Every row gives one point. The window is the flat piece filled in between its corners: a triangle in 3 columns, a solid with four corners in 4, and so on. A path goes straight from each point to the next, and from the last back to the first. List the points from which the path goes on through the window.

Window (3 x 3)
-0.51; -0.21; +0.10
+0.15; -0.41; -0.06
+0.36; +0.88; +0.22
Path:
(1): +0.39; +0.83; +0.50
(2): -0.03; -0.15; +0.66
(3): -0.13; +0.21; -0.39
(4): -0.06; +0.32; -0.06
(5): +0.14; +0.22; +0.33
(6): -0.23; -0.36; +0.31
(7): -0.18; -0.10; -0.17
(8): -0.59; +0.07; -0.16
(9): -0.20; -0.08; +0.62
(10): +0.15; -0.22; +0.18
(11): +0.16; +0.08; -0.28
(12): +0.17; +0.71; -0.42
Through the window after points: 2, 4, 6, 10, 12

Window (3 x 3)
+0.25; +0.02; -0.15
+0.34; +0.65; -0.03
-0.27; -0.46; +0.05
Path:
(1): +0.74; +0.31; +0.12
(2): +0.37; -0.04; +0.08
(3): -0.12; +0.03; -0.48
(4): -0.31; -0.20; -0.22
(5): +0.07; -0.53; +0.44
(6): +0.54; +0.70; +0.04
(7): +0.35; +0.63; -0.25
(8): -0.02; +0.01; -0.34
(9): +0.54; +0.06; +0.11
(10): +0.25; -0.17; +0.41
(11): -0.26; -0.22; -0.43
(12): +0.09; +0.63; -0.48
Through the window after points: 2, 4, 8, 10

Window (4 x 4)
-0.25; +0.28; +0.04; -0.48
+0.15; -0.52; +0.03; +0.71
+0.20; +0.58; -0.01; +0.11
+0.18; +0.16; -0.87; +0.12
Path:
(1): +0.20; +0.00; +0.19; -0.07
(2): -0.55; +0.11; +0.02; +0.19
(3): -0.14; +0.08; +0.13; +0.29
(4): +0.33; -0.25; +0.29; +0.01
(5): +0.49; -0.51; +0.02; +0.31
(6): -0.04; -0.34; -0.05; +0.72
(7): -0.17; +0.12; -0.47; +0.61
(8): +0.44; -0.14; -0.49; +0.40
(9): +0.62; +0.26; -0.55; -0.25
(10): -0.07; +0.21; -0.68; +0.30
(11): -0.25; +0.50; +0.29; +0.24
(12): +0.65; +0.52; +0.11; -0.33
(13): +0.12; +0.54; -0.09; -0.39
(14): -0.56; +0.52; -0.37; +0.00
(15): -0.10; +0.25; +0.01; +0.32
(16): +0.36; -0.23; -0.04; +0.07
Through the window after points: 5, 9, 15
